Each point is reached from the start by the listed moves, each made once or not at all, plus a little noise. Say if it took an odd or an even number of moves. Then give how often each move was made.
(in the rows, 128 means zero)

Moves:
(1): [151 127 158 140 170]
(2): [118 196 122  96 144]
Start: [145 148  97 128 171]
Points:
[144 149 101 134 169] => even (0, 0)
[142 214  89  97 188] => odd (0, 1)
[159 212 121 107 233] => even (1, 1)

Moves:
(1): [171 141 123 118 129 140 142 115 121 122 125 124]
(2): [102 140 139 136 110 144 147 116 133 131 120 115]
(3): [122  91 153 127 121 119 131 108 132 143 146 105]
(4): [131 131 161 153 106 128 103 168 113 141 139 118]
(5): [115 146 136 110 159 104 126 160 105 106 139 128]
(6): [124 108 125 138 132 146 133 135 120  96 118 128]
(7): [134 127 122 151 133 123 158 129 121 138 150 149]
(8): [126 114 117  97  93 139 162 129 118 113 107 145]
(9): [134 127 125 115 127 131 148 160 145 136 139 109]
Start: [124 136 146 137 140 116 131 164 113 111 122 162]
Points:
[106 105 166  92 129  94 169 180  79  89 130 155] => odd (0, 0, 1, 0, 1, 0, 0, 1, 0)
[101 142 156 149 122 130 153 153 117 115 113 144] => odd (0, 1, 0, 0, 0, 0, 0, 0, 0)
[ 83  92 180 154 121 143 154 141 116  95 125 126] => odd (0, 1, 1, 0, 0, 1, 0, 0, 0)
[134 143 174 132 111 144 227 249  64  70 138 151] => even (1, 1, 0, 1, 1, 1, 1, 1, 1)
